Each row is a point. A path goes straight from each point to the next, and from the last back to the first. The post is the endless flat space through its rows: a point in 2 columns, a line in 3, a plane in 4, and so on, so that a path can go around it. How many times does the path go around the post? Going back the other way cancels.

Post (1 x 2)
[[0.6 0.7]]
Path (31 x 2)
[[-3.9 -0.7]
 [-5.0 -5.1]
 [ 0.9 -1.1]
 [ 3.2  2.2]
 [ 2.9  4.4]
 [-1.0  2.8]
 [-2.0 -0.9]
 [-1.3 -2.5]
 [ 3.7 -1.7]
 [ 5.8  6.6]
 [ 1.8  6.5]
 [-4.6  0.5]
 [-2.9 -2.5]
 [-0.4 -1.3]
 [-4.4 -2.8]
 [-1.9  3.2]
 [ 4.1  5.1]
 [ 3.2  1.4]
 [ 2.9 -2.0]
 [-3.7 -4.8]
 [-2.9  0.0]
 [-0.3  4.4]
 [ 6.8  5.2]
 [ 4.3  1.2]
 [-1.0 -4.6]
 [-6.6 -5.1]
 [-2.8  1.1]
 [ 4.4  6.8]
 [ 6.5  4.9]
 [ 2.0 -2.8]
 [-3.4 -3.3]]
Times around: 1

Post (5 x 6)
[[ 0.5  1.1  0.0 -4.0 -1.2  2.7]
 [-2.7 -0.2 -0.1 -2.3 -0.8  0.7]
 [ 1.4  6.1  5.9  2.9 -2.4  0.4]
 [-0.3 -1.7 -3.2  3.2  1.1 -2.3]
 [-3.2  1.0 -4.9 -4.0 -0.9 -0.6]]
Path (29 x 6)
[[ 6.6  1.4 10.9 -3.2 -0.7  6.9]
 [ 1.7  2.0 -6.3 -3.0  4.3  1.9]
 [-2.4 -0.9  1.1  0.6 -0.3  3.6]
 [-2.0 -3.1  0.0  0.2 -4.0  0.3]
 [-0.2  1.2  3.6  3.6 -6.0 -1.7]
 [-5.8  0.5  9.7  1.3 -3.4  4.1]
 [-1.1 -1.5 -9.5  3.4  3.0 -2.8]
 [ 1.7 -0.8  1.9  6.5  5.9 -2.6]
 [-4.1  0.3 -3.2 -1.7 -0.6 -5.5]
 [ 0.4  3.6  7.3 -0.9 -5.2  0.8]
 [-0.9 -4.2 -2.4 -0.6 -2.1  4.1]
 [ 7.2  8.2  3.8  2.2 -1.5  5.6]
 [ 0.4  4.2  7.9  1.2  0.9  3.2]
 [-0.8  2.3 -4.5 -1.7  0.8 -3.2]
 [ 7.6 -0.9  1.4 -2.3 -2.5  0.2]
 [-5.5 -1.8 -1.6  1.9 -3.7 -2.7]
 [-2.2 -0.2 -4.7  0.4  0.8  1.8]
 [ 2.2  3.3 -9.0 -5.3  2.9  3.0]
 [-3.9  0.2 -1.8 -5.9 -0.4  0.7]
 [ 0.9 -1.7 -3.7 -2.0 -1.5 -4.9]
 [ 2.8  1.2  1.8 -3.9 -5.1  2.8]
 [-1.3 -0.3  6.1 -1.8 -1.6  5.1]
 [ 1.8  4.1 -4.8  0.7  1.1  0.0]
 [ 4.6 -5.1 -3.6 -0.3  5.8  0.4]
 [-2.3  2.5  1.9 -5.3 -2.8 -0.4]
 [-4.9 -7.1 -4.1 -1.4 -2.3 -5.1]
 [-8.0  4.9  7.9  3.3 -4.3 -0.8]
 [-3.4  1.8 -7.0  4.1  4.1 -0.5]
 [-5.5  0.8 -3.1 -1.5  2.2 -1.0]]
Times around: 4
